Each row of a before or after table is a point. The points were changed in one or more steps. Then noise was added and the rows were shuffled. The steps act on columns, c1 being the first. Write out the steps. A step turns or swaps two columns, mirrors them in a line or flattens them onto one, adds a multiple of one to another, or multiplies or shifts one. Angles are multiples of 10 degrees, from the lower column toward the higher: turns from -170 to 170, lines from 10 to 170 but not 90. Use the fewest steps. Two steps may share a column if one is a turn and the other turns, adds or multiplies; they go together, in the order done. Otherwise the lowest column goes first.
In the rows, 128 means zero.

Before (10 x 3):
[[173  71  71]
 [106 114 189]
 [192 153 172]
 [202 141  79]
 [115  77 129]
 [182 129  62]
 [153 198 123]
 [171 159 122]
 [117 123 153]
 [ 87  85 179]]
After:
[[181 142  64]
 [107 105 185]
 [202 150  82]
 [116 119 150]
 [172  80  63]
 [191 144 176]
 [152 200 133]
 [ 86  76 174]
 [116  79 120]
 [170 158 129]]
Steps: turn c2 and c3 by 10 degrees

Before:
[[145 152 121 135 116 108 146 151]
 [134 103 186 158 249 108 145 158]
 [ 85 102  95  86 109 138  99 186]
 [149 219 100  50 112 226 102 128]
 [169 102 132  67 111 152 130 142]
 [172 118 176 133 116 124 110 177]
 [118 133 171  95 108  97 137 147]
 [166  99  96 153 154  99  36 124]
 [143  96 155 152 105 125 105 118]
 [159  98 155 145 106 135 133 145]
 [159 134 134 147 110 102 135 141]]
After:
[[121 105 167 159 249 106 180 159]
 [138 132 132 144 109 105 139 141]
 [161 100 148 144 107 132 150 144]
 [ 93 102 124  86 110 141  88 187]
 [ 94 132 158 100 106  94 161 150]
 [140  99 163 152 154 100  36 128]
 [187  98 131  64 110 153 131 143]
 [170 117 174 133 117 121 148 179]
 [216 218 126  52 117 224  87 128]
 [140  99 160 152 107 127 127 119]
 [128 147 110 135 117 108 140 152]]
Steps: add 0.7 times c6 to c1; turn c3 and c7 by 40 degrees

Before:
[[143  92 120 169 143  49  88 195  74 154 164]
 [120 196 130 159 105 121   7 143 154  29 149]
 [ 93 130 140 111 135 156  78 123  97 140 166]
 [143  71 102 122 169 134 185 136 169  91 173]
 [100 107 131 134 113  48 133 127 145  82 125]
 [164 152  57  98 110 179 124 178  89 106 133]
 [168 124 146 139  71  85  45 112 206 125 188]
 [165 155 128  55 128 120  78  29 125 151 166]
 [164  58 167 103 158 118  96 107 157 184 139]
 [157 195 190  84 147 171 126 112 118 110 198]]
After:
[[ 81 152  59 100 149  83 149  84  88 107 131]
 [107 152 125  56 166 152 174 234 126 151 164]
 [101  89 120 167 184 216 136  66  70 154 165]
 [ 94 123 144 139 110 195 191 152 206 127 187]
 [157 107 131 133 154 201  94 126 143  83 127]
 [112  74 102 122 210 103  75 122 172  90 175]
 [ 99  59 168 106 200 150 155 157 159 183 139]
 [133 197 128 158 146 176 240 111 155  30 151]
 [165 130 139 110 176 119 185 126  96 140 164]
 [102 195 191  82 189  89 144 148 119 109 197]]
Steps: turn c1 and c8 by 170 degrees; shift c5 by 40; turn c6 and c7 by 160 degrees

Before (8 x 18):
[[ 83 128 119  65  46  98 152 108 155 124 116  98  69  35 161 142  91 110]
 [159 150 129  89 117  67 160 140  55 115  32  98 106 138 185  98 117 106]
 [ 63  78 166 190 180 146  41  59 131 112 138 156  31 134 168  68 204  74]
 [ 94 148  85 207  71 167 102 146  74 179  77 117  86 121 178  80 154 172]
 [ 95 113 154  85 132 136  99  71 163 170 159 105  60 125 154 148 175  96]
 [ 74 108  76  99 112 152  51  84 136 201 130 166 114 149  68 196  68 147]
 [ 91  32  76 204 151 129 107 118 143 112  93 138  71 148 122 108 149 167]
 [147  33  98  95  83  59  94 144 114 118  20 187  64  72 101  98 120 174]]
After (8 x 18):
[[ 93 151  85 208  69 167 101 142  72  84  78 117  85 120 176  81 155 184]
 [ 60  79 163 187 180 144  40  85 132 184 138 155  29 131 169  65 205 113]
 [ 92  32  74 204 149 131 108 122 145  87  91 137  70 149 122 108 145 112]
 [ 85 124 116  64  47  99 152 112 153 145 118  98  72  38 157 146  90 123]
 [158 147 131  82 114  67 159 135  52 149  32  97 106 140 188  99 113 116]
 [144  32  97  92  80  57  94 139 115  83  18 187  65  72 104  97 118 117]
 [ 93 114 152  87 131 136  98  85 160 159 158 107  62 125 159 149 175 172]
 [ 72 114  73 100 109 152  48  95 136 112 129 166 112 149  70 198  68 202]]
Steps: multiply c8 by 0.7; turn c10 and c18 by 90 degrees
